Each row of a before or after table is a point. The points were changed in one or more steps. Then noise was added and the rows were shuffled. The steps act on columns, c1 being the first. Write out the steps. A step turns or swaps two columns, mirrors them in a line or flattens them onto one, adds a multiple of one to another, or multiplies or shifts one. Angles are multiples of 10 degrees, from the lower column toward the higher: turns from -170 to 170, lines from 10 to 170 but not 90. Use the fewest steps. Two steps may share a column if one is a turn and the other turns, adds or multiplies; they go together, in the order done. Otherwise the lowest column goes first.
In the rows, 128 means zero.

Before, 9 rows:
[[151 164]
 [141 152]
 [102 161]
 [146 104]
 [173 213]
 [118 128]
 [141 130]
 [222 102]
 [187 132]]
After:
[[117 142]
 [132 125]
 [137 106]
 [162  70]
 [144 105]
 [121 136]
 [109 162]
 [103 169]
 [129 135]]
Steps: flatten c1 and c2 onto the line at 120 degrees

Before (11 x 4):
[[161 187 182 173]
 [105 113 102 182]
 [ 98 142 113 112]
 [104 133 103 117]
 [117 105 123 185]
 [129 116 189 108]
 [ 90  85 156 119]
 [106 136 187 166]
 [107 132 119 165]
 [ 73 182 102 181]
 [113 134 144 167]]
After:
[[ 71 142 175 162]
 [107  95 161 150]
 [108  95 113 149]
 [112  91 169 111]
 [ 92  44 127  97]
 [109  74 180 164]
 [ 98 104 109 142]
 [166 146 181  85]
 [111  95 178  76]
 [117  67 184 141]
 [127  76 116  68]]
Steps: shift c2 by -40; turn c3 and c4 by -80 degrees

Before:
[[105 125 116  97  73 112 118 144]
 [162 182 169 147  76 156 170 138]
 [ 87 132 119  99 108 136  67 170]
 [102  99 123  91 130 114 114 147]
 [ 68 149 124 183 132 113 156  93]
 [ 97  91  76  76 106 153 111 146]
 [ 90 123 117 119 113 148  56  50]
 [102  81 104 122 102 119  91 177]]
After (8 x 8):
[[105  89 147 125 108 118  86  72]
 [ 98 116 118  77 104 153  93  87]
 [ 80  90 177  94 106 138  90 127]
 [ 69 160 101 186 132 114 128 154]
 [ 91 206 186 120 114 149  89 132]
 [163 108 110 146  75 157 196 181]
 [103 113 136  94 132 113 107  93]
 [107 112 129 102  71 111 104 124]]
Steps: turn c2 and c8 by 100 degrees; turn c3 and c7 by 60 degrees; add 0.5 times c6 to c7

Before, 10 rows:
[[137 168 183 140 167 141 100 119 166 115  96]
 [116  56 105 108 123  81 211 102 133 155 122]
 [176 116 142  80 107 136  80 105 190 124 125]
 [152  99  84  96 147 108 150  67 129 112 123]
 [171 129 121 124 111 142 139 124 170 102 158]
 [168 126 118 137 128 145  94 146 141 128  87]
 [157 108 113  51 107 143 191 120 113 149 139]
 [108  56 115 101 103 135 175  73  97 139 156]
 [157  77  91  94 129 135 192  89 124 201 166]
 [127 124 136 130 175 176  99 131 200  92  81]]
After, 10 rows:
[[171 127 116 129 108 127  97 143 173 135 158]
 [156 106 116  51 106 133 150 141 112 188 139]
 [115  60 104 104 125 169 157  90 132 211 122]
 [176 116 141  78 107 146 127 142 189  82 121]
 [168 126 122 139 129 104 126 139 141  95  91]
 [152  97  88  90 146 194 114 128 130 148 127]
 [107  56 119 102  99 180 138 153 101 176 161]
 [132 125 139 134 177 108  92 169 199  98  85]
 [156  75  89  92 125 160 204 152 128 192 170]
 [138 170 183 144 169 132 115 144 169  98  94]]
Steps: turn c6 and c8 by 110 degrees; swap c7 and c10

Before, 8 rows:
[[182 166 133 109 130 103 101 114 176 107 125 100  87 172]
 [149 126 153 180 169 103 136  92 125 165  95 134 154 137]
 [112  97 100  68  69 146 168 120 171 110  82 152 132 117]
 [156  82 134  74  92 140  97  81 105 165 142 100  47 143]
 [102  91 121 164 188 109 142 168 175 108 178 148 125 177]
 [161 135 150  72 134 148 177 130 198  77 157 107 141 116]
 [133  65 145 130 165  78 108 134 107  97 127 153 111 174]
 [185 182 186 166 123 128 109 188 106 153  96 125  98 119]]
After:
[[140  55 133 137  93 158 130  75 104 169 114 144  50 157]
 [144 128 122  85 135 144  92 101 179 140 127 118 108 199]
 [167  85 132  95 134  96 167 107 197 115  94 119 155 141]
 [175 189  60 100 120 149 115 159 105 153 114  74  89 159]
 [ 74 146 170 174 188 104 127 169 177 124  90 112 131 145]
 [138 176  87 153 163 107 114 115 125 130 135 162 129 152]
 [ 99  97 112 187 164 123  74 153 110 127 116 140 126 165]
 [122  66 122 119  70 106 164 141 171 120 179 145 142 107]]
Steps: turn c1 and c14 by 40 degrees; turn c2 and c4 by -60 degrees; turn c3 and c11 by -140 degrees; turn c6 and c7 by 60 degrees; turn c8 and c12 by -50 degrees; flatten c10 and c13 onto the line at 120 degrees

Before (14 x 20):
[[117 104 117 102 133 109 138 125 106 127 155 127 139 119 150  99 147 166
  102 110]
 [116 177 133 114 143 111 114 159 128 139 136 117 219  47 144 121 130  74
  124 117]
 [114  66 118 123 122 126 103 114 134 140 124 103 156 139 109 121 112 171
  120 120]
 [142 149 166 127 103 140 126 147 158  97 142 116  85 152  87 173 175 117
  122 140]
 [104 159 113 111 123 100 141 149 132 174 100 133 163  35 134 135 161  84
  125 137]
 [137 163 121 139 105 116 139 180 139 157 110 123 184  53 166  92 126 110
  117 118]
 [130  93 130 146 153 115 109 122  98 140 138 124 104 126 110 103 112 142
  103 131]
 [111 111 118 114 158 130 131 141 136 135 127 121 106 162 114 108 126 148
  147 107]
 [ 98 100 103 161 146 135 104 124 131 128 159  72 114 135 105 120 147 174
  129 121]
 [122 128 164 155 121 104 113 177 145  65 110 140  98 122  90 172 200 102
  151 123]
 [131 111 104 140 144 108 106 129 134 165 153 159 138 150 111 107 153 166
  110 120]
 [114 147 159 158 111 139 107 154 135 105 116 114  95 160 137 212 175 107
  127 103]
 [114 131 135 155 121 137 118 139 176  69 136 146  84 116 110 189 151 106
  132 111]
 [109 107 121 141 129 133 110  94 129 142 119 123 119 137  90  84 163 137
  104  84]]
After:
[[130  96 129 148 152 117 107 124 106 140 128  83 107 128 122 102  87 142
  104 134]
 [142 148 169 126 102 140 127 148 137  96 156  25  88 152 117 165 215 118
  122 160]
 [132 108 107 141 141 106 105 129 125 163 142 128 138 151  93  99 164 167
  111 109]
 [109 108 117 114 157 130 131 138 136 132 121  90 108 162 127 112 130 148
  148  76]
 [113 146 157 159 110 139 108 153 119 104 144 128  95 158 146 211 201 106
  128  67]
 [114  67 115 129 122 125 103 113 141 138 121  55 155 137 140 125 106 175
  118 108]
 [103 159 108 110 121 100 143 150 120 171 105 150 162  35 128 142 180  85
  126 148]
 [117 176 133 116 141 108 115 162 126 138 135 147 221  47 145 119 130  72
  123 100]
 [137 165 120 142 107 115 138 179 140 161  99 205 185  53 154 101 132 112
  121 101]
 [123 128 165 153 123 102 114 177 118  66 128  60  95 121  99 175 246 102
  152 114]
 [ 98 100 103 165 144 133 103 127 125 128 154   7 115 135 164 107 158 174
  131 108]
 [113 132 135 153 121 139 117 138 165  69 154 110  84 118 106 183 192 108
  131  84]
 [108 106 121 139 130 131 107  91 115 141 104  39 119 137 115  90 182 138
  104  16]
 [117 107 116  99 131 108 139 125 100 127 146 173 135 118 137  92 145 165
  104  82]]
Steps: turn c9 and c17 by 20 degrees; multiply c17 by 1.6; turn c11 and c16 by -20 degrees; turn c12 and c15 by -60 degrees; multiply c12 by 2.5; multiply c20 by 2.5

Before (11 x 32):
[[154 102 128 210 131 176 136 136 114 162 162 125 149 121 147  94 157 155
  193 146 112 147 134 104 108 178 130 199 117 169 181  94]
 [136 121 127 147 157 142 162 163  64 150 179 174 126 145 170  54 170 155
  148 130  84 156 138 124 117 137 138 205 140 164 146 128]
 [133 116 169 110  82 102  94  88 111 108  86 157 139 167 165 184 136 118
   88 141 189 142 139 144 113 124 172  95 175 119 139 142]
 [124 172 165 108  63 123  95  71 131 145 109 163 132 151 175 163 135  95
  105 113 126 177 153 196 159  79 186  84 155  98 161 135]
 [151 152 117 148 109 155  97 135  77 126 174 171 109 116 129  48 190 140
  174 149 111 118 148 165 147 160 117 169 130 161 140 167]
 [ 51 104 142 133 119  92 134 190  95 177 126 113 100 118  80 128 102 145
   92 124 136 165 151  78 160 211  85  74  92  61 152 136]
 [200 136 123 138 121 140 125 181  52 122 197 139 106 109 161  56 132 138
  200 144  86 131 127 132  92 145 100 174 138 164 175 117]
 [ 67  84 179 151 127 122 146 104  96 172 148 131 133 152  83 162 101 151
  112 117 132 179 103  73 133 151  82  66  82  62 136 180]
 [195 132 138 137 125 133 104 143  84 173 140 138 114 100 109  67 161 175
  138 139  92 133 136 144 111 142 132 152 124 194 124  95]
 [169 110  77 126 162 156 110 126 141 139 167 142 142 105 144  77 122 167
  156 157  84 153 114 150 123 167 128 208 103 149 147 135]
 [130 143 135 154  89 103 114 113 102 126  73 141 122 139 176 182 158 121
  102 168 163 155 120 225 120  80 152  82 133 121 126 123]]
After (11 x 32):
[[151 127 117  62 171 154  95 134  76 127 175 159 109 118 129  49 137 140
  175 149 113 117 149 162 146 172 118 118 130 161 140  81]
 [ 67 192 178 151  72 120 148 105  96 172 147 153 134 153  82 162 154 150
  110 118 131 180 103  74 134 132  81 158  82  62 137 106]
 [136 133 126  81 184 142 160 163  64 150 179 138 126 144 169  56 139 154
  147 131  83 158 136 124 115 174 139  71 140 164 145 133]
 [201 115 122 124 171 140 125 180  54 123 194 145 107 109 160  56 137 138
  199 143  88 131 129 132  90 139 100 109 138 164 175 134]
 [134 146 169 122 114 102  93  88 112 110  84 125 139 168 165 185 110 117
   87 142 187 142 138 143 113 157 171 172 174 119 138 122]
 [ 53 153 142 154  84  91 133 189  95 178 124 210 100 117  80 128 136 144
   92 125 136 165 151  79 161 113  84 161  94  64 151 132]
 [154 134 129  85 189 175 136 137 115 163 163 177 149 122 147  94 205 156
  193 149 111 147 134 106 106 127 129  89 119 169 182 171]
 [131 113 133  92 102 102 116 114 100 127  72  79 122 138 175 184 149 122
  102 168 163 156 120 225 122 140 152 175 133 123 125 125]
 [169 146  77 133 185 157 110 125 139 139 166 168 142 105 145  77 128 169
  156 156  83 155 113 150 122 144 127  69 103 147 147 130]
 [125  92 164 125 111 124  95  71 132 146 109  79 132 151 175 163 108  95
  104 112 125 178 153 195 158 164 186 190 154  96 159 100]
 [196 108 137  94 149 132 102 143  83 172 139 142 114 101 108  66 131 175
  138 137  91 133 136 145 110 139 131 117 123 194 126 153]]
Steps: turn c2 and c32 by -150 degrees; turn c4 and c17 by 100 degrees; multiply c5 by 0.7; turn c5 and c28 by -120 degrees; swap c12 and c26

Before (10 x 64):
[[167 140  69 201 164 151 118  97 178 165 111 128 122 185 100 107 130 149
  179 151 134  67 105 168 126 137 158 120 108 134 125 162 118  79 139 136
  113 113  99 164 115  94 141 143 137  72 113 140 135 104 149 164 132 130
  109 154 141 126 138 114 109 110 141 141]
 [ 91 105 158 152  80 148 134  99 155 159 114  58  97 121 173 123 118 133
   43 172 109 151 173 111  90  77 119 139 169 121 156 116 157 151 183 201
  101 118 188 157 146 159 153 119 109 118 133  98 124  41  73 136 139 140
  134 132 117 120  65 145 103 143  82 101]
 [117 102 125 141  66 167 159  99 164 141  79 101 139 149 165 111 114 152
   94 176 143 100 118  67  86 101 132 135 170 129 149  91 130  95 146 148
  137 105 176 185 155 136 151 130 114  74 127 141  92  94  93 151 131 164
  153 164 150  88 105 120 160 162 103  94]
 [147  95 101 171 163  61  40 178 130  93 114 131  87 133  99 148  73 144
  125  77 129  99 162  77 204 146 115 163 109 160  92 150 114 104 107  67
  138 162 119 132 122 104 178 127  63 172 182 145  82 156 156  98 138  97
  108   7  53 194 182 135 167 120  80 142]
 [142 153  76 174 139 105 116  87 142 141 122 136 138 151  79  64 132 118
  207 121  97 150 122 145 133 167 154 134 114 113 151 138  93  89 186 162
  126  92 144 165 140 103 135 100 186  73 131 180 127 107 136 177 135  94
  104 116 128  92 140 159  91 139 188 105]
 [102 110 173 147  66 157 141 101 154 124 113  91  99 128 179 121  97 184
   98 148 153 130 119  71 122  74 149 140 179  90 135 103 138 122 159 165
  121 138 163 103 150 150 146 160 162 120 147 125 109  75 110 173 132 168
  143 108 123 123 117 142 115 150 125 128]
 [109  89 169 154  67 147 162  97 150 150 118 110 108 146 199 124 148 152
   57 164 122 104 122  79 108  95 158 110 167 148 147 156 142 108 150 162
  120  94 150 116 156 143 127  90 133 155  99 162 110  57  39 135 111 110
  137 144 147 104 107 107 135 134  50 109]
 [199 156 101 195 124 138 143 101 190 147  98 140 123 201 123  48  96 103
  170 114 112 129 121 158 116 194 117 160  95  93 117 140 148 113 172 139
   92  84 111 125 132 102 161 161 184 131 154 158 130 109 133 157 146 142
  115 136 146 112 137 146 112 116 172 118]
 [186 153  99 195 151 117 156 103 148 152  65 168 110 176  69 106 103 141
  193 174 109 164 101 120 119 145 130 165  99  95 121 119  92  70 138 146
  167  57 134 162 109 120 115  99 159  92 168 178 166 132 157 139 150 118
   86 165 169 150 135 147 117  83 152  76]
 [141 130  95 163  99  90  49 142  76 108 148 153  87 150 152 142  77 162
  122 101 127 102 201 102 213 131  85 166  94 137  89 132 120 114 134 101
  117 167 119 111 154 119 145 134  54 129 193 121  91 154 162 134 160  83
  113  26  84 192 155 123 178 140 154 174]]
After, 10 rows:
[[198 147  98 148 120 137 138  96 188 150 100 141 116 202 116  44  98 132
  158 112 111 135 120 159 117 194 119 167  93  97 120 140 148 113 175 155
  100  91 150 131 134 102 157 160 132 135 152 160 131 106 132 160 192 142
  112 140  98 110 136 143 112 134 172 120]
 [113 100 133 133  61 166 155 101 168 145  70 107 153 152 161 116 120  99
   87 167 144 101 111  64  82 101 121 141 167 127 155  90 126  94 142 154
  137 106  73 182 155 132 149 137 118  75 123 139  99  94  92 154 121 162
  149 167 127  94 104 120 148  96  99  91]
 [147 130  91 137 101  93  55 148  66 110 152 151  90 158 137 148  74 123
  124 103 123 106 196  99 206 133  85 164  91 133  92 136 120 115 139 130
  118 159 131 113 149 116 138 131  65 133 192 109  90 152 168 139  68  82
  117  32 182 188 153 119 167 109 156 171]
 [ 94 109 154 147  76 153 129  95 151 156 114  62  90 120 145 124 118 133
   46 172 107 151 170 113  94  83 115 139 166 118 158 119 156 150 185 206
   97 117  67 156 139 160 153 125 112 127 135 109 124  36  69 136 116 136
  131 129 142 118  69 149 110  82  77 104]
 [142 155  76 146 139 104 110  90 134 138 127 139 137 158 146  64 128 139
  209 117  96 152 127 142 134 174 161 128 123 113 152 142  85  87 185 168
  123  99 116 157 133 100 134 101 136  78 124 178 126 106 132 184 184  86
  103 118 128  96 144 161 107 174 190 102]
 [101 107 166 133  66 149 141  96 154 129 117  95  97 130 148 115  92  90
   97 153 158 138 125  72 123  73 148 140 182  91 130 105 137 117 150 171
  116 142  91 113 142 147 141 161 133 124 144 128 112  68 113 166 162 165
  140 111 167 123 114 141 120  71 128 134]
 [167 141  69 156 174 147 120 108 176 165 109 137 123 186 111 109 127 104
  178 145 138  71 101 173 126 139 162 118 120 145 121 156 112  78 136 136
  120 112 156 167 110  94 139 142 125  72 108 138 137  99 144 166 131 132
  114 152 137 132 135 112 113 157 137 144]
 [188 148 101 154 149 114 155 108 149 161  63 169 109 174  86 105 102  96
  198 176 103 165 103 127 117 151 125 165  96 102 119 114  96  65 136 174
  167  59 122 162 110 122 114 103 118  91 167 173 167 131 158 139 162 115
   86 163 102 158 136 144 129 181 156  74]
 [114  92 171 147  61 142 175  99 147 150 123 115 109 145 134 126 148 103
   61 165 123 102 118  68 110  92 155 112 160 150 142 158 144 110 155 156
  119  95 104 112 160 149 122  92 136 155 104 167 110  63  41 141 126 110
  134 141 128 106 108 103 128  59  53 108]
 [143 100  92 140 166  65  47 177 123  91 111 131  90 130 117 141  71 166
  123  74 117 104 162  78 199 138 121 160 107 165 100 155 111 103 109  94
  132 160 142 132 125  92 181 129  99 177 188 145  81 155 154  91  82 102
  102   7 194 194 185 132 157 161  76 145]]
Steps: multiply c4 by 0.4; turn c15 and c62 by -90 degrees; turn c18 and c57 by 140 degrees; add 0.7 times c28 to c36; multiply c39 by -1; turn c45 and c53 by 70 degrees; multiply c61 by 0.7

Before, 9 rows:
[[141 139 114 137 147  78 123  58  93 130 107  78  97 160 127 197 104 119
   87 119 155 186 155 115 145  84 185  80 161 155  60 133 165 144 144 116
  124 132 109 125  77 148  82 147 107 120 166 136 109 123 124 126  60 163
  169 112 143 132 146 109  82 181 156 145]
 [118 143 138 157 144 117 226 165 110 166 177 103 159 150 145  60 203 146
  136  78 117 118 178 149  67 152  87 132  84 191 127 127 113 156  92 103
   75  72 161 125 128  79  53 121 143 135 109 117 101 122  99 115 143 156
  128 146 210 142  63  83 144 167  96 133]
 [ 64 137 156 158  89 102  93 128 105  41  89 147  95 107 112 142 156 118
  128  69 109  74  83 142 220 117  92 129 114 118 120 116 138 142 165 149
  123 123 145 158 185 129 119 119 122  78  96  93 145 143 158 121 109 102
  147 111 156 132 144  98  90  74 132  64]
 [108 135 159 129 123 122 110 178 127  65 116 145  89 125 107 119 112  78
  128  96 131  61 113 142 180 100 101 117 145 141 122 122 149 131 178 132
  111  73 127 124 160 141 119 140 127 106 124 139 124 144 123 124 110 120
  117 151  95 118 167  81  77 104 160 109]
 [148 173  53 171  84  88 104  67  99 144 144  64 103 145 129 189 111 146
  106 195  74 166 158 121 121 105 200  93 186 139  80 119 129  93 142 147
  124 126  77 123  70 146  99 144 112 116 132 127 156 100 120 134  79  87
  143  65 158 167 145 108 103 176 158 143]
 [104 191  94 130 153 157 208 190  88 151 195 119 128 134 171  60 178 139
  113  78  72 140 182 136 105 165 102 132  56 148 130 165 140 126  56  94
   69 101 143 115  99 106  93 145 152 162 111 136 119 123  95 123 120 160
  115 215 171 157  97 115 195 160 102 118]
 [ 94 157 116 145 129 134 175 189 108 179 146 103  99  98 143  44 187 174
  139 121 138 125 160 146 105 172 106 146  54 152 160 176 108 139  96  85
   72  97 119 124 159 114  67 121 153 158 132  95 100 113 120 122 130 132
  102 164 161 181 106 132 179 213 116 116]
 [128 159  87 139 106 128  96  87 140 113 138  52 103 147 115 181 150 129
  102 160 106 191 173 138 162  77 126  90 178  99  86 101 158 119 134 130
  100 142 107 119 106 142 104 145 108 129 178 153 136  93 151 122 139 122
  138  79 143 152 158  75 101 139 158 152]
 [ 83 116 118 101 126 110 117 172 140  76  56 187  83 125  84 126 165 135
  156  60 129  71  98 144 208 109 105  91 109 164 108 121 150 178 177 128
  108 110 122 177 157 113 114 150 142 104  83 115 144 175 165 140  82  90
   91 149 140 113 142  96  65  87 117  80]]
After:
[[139 133 158 129 129 121 119 175 127  66 108 142  86 102 109 119 107  75
  125  93 128  62 110 144 182 102 108 112 147 139 119 118 150 133 181  84
  114  74 128 119 151 140 118 141 161 110 127 134 123 146 118 127 110 110
  115 147 101 116 175  91  71 106 108 107]
 [127 162 104 138 122 140 129 188 113 184 130  99  83  96 148  43 193 175
  137 117 134 124 157 151 105 171 147 147  60 153 157 180 111 135  94 191
   66  94 121 122 142 122  65 125 159 157 130  84  96 105 116 124 128  97
  100 163 162 179 109 140 175 221 114 118]
 [ 96 139 140 164 150 115 136 159 108 162 182 101 154 104 146  50 198 144
  128  77 111 119 182 145  73 153  85 135  89 188 128 120 109 160  97 192
   79  71 167 124 123  77  52 118 139 129 110 120 101 121 100 110 141 123
  134 152 211 147  61  79 148 166 132 140]
 [173 121 117 100 116 111 131 165 134  72  54 193  82 105  78 123 166 133
  155  62 135  65 102 141 207 105 125  88 105 165 110 123 150 176 174 136
  105 108 119 178 140 114 109 152 158 107  85 120 139 180 164 144  75  82
   96 147 145 112 144  93  63  91 134  85]
 [ 86 142 120 139 141  73 126  52  99 128 104  74  95 199 125 199 102 120
   87 122 161 184 159 114 150  85 132  82 159 159  61 140 166 144 151 115
  126 131 117 125 113 144  86 148  66 129 159 135 106 128 127 121  57 136
  175 115 147 137 145 109  88 169 103 138]
 [157 139 166 163  93 107 132 130 104  38  91 146  95  84 115 142 148 115
  123  65 107  70  85 143 210 117 140 125 108 124 122 119 140 137 170  95
  117 121 144 157 158 129 120 113 164  86  97  98 147 146 157 125 108  58
  145 111 157 137 143  92  95  75 141  66]
 [ 94 186  94 125 149 158 128 188  94 150 187 125 128 102 175  62 180 132
  105  71  78 135 186 141 107 165 108 137  60 149 132 162 141 118  54 194
   69  97 141 110 120 108  91 141 117 167 104 136 119 111  92 128 131 103
  114 209 171 160 102 117 199 157 124 117]
 [137 153  91 141 111 119 119  83 139 115 146  51 109 138 117 185 149 133
  102 156 107 195 167 132 159  75 116  87 179  93  82  97 156 127 135  98
  105 145 103 115 122 139  93 143 101 127 180 161 131 101 149 123 139 128
  133  76 143 152 154  76  97 132 107 158]
 [173 172  51 170  87  85 127  66 104 138 144  63 109 199 131 186 117 147
  106 190  73 172 155 134 125 104 140  92 181 143  81 110 126  88 148  74
  129 120  74 119 100 143  88 136  77 110 131 123 158  93 116 145  79 149
  148  65 151 172 143 115 105 178 114 136]]
Steps: turn c1 and c54 by 90 degrees; multiply c7 by 0; turn c14 and c27 by -60 degrees; turn c36 and c63 by 140 degrees; multiply c36 by 1.6; turn c41 and c45 by 60 degrees; add 0.3 times c56 to c41
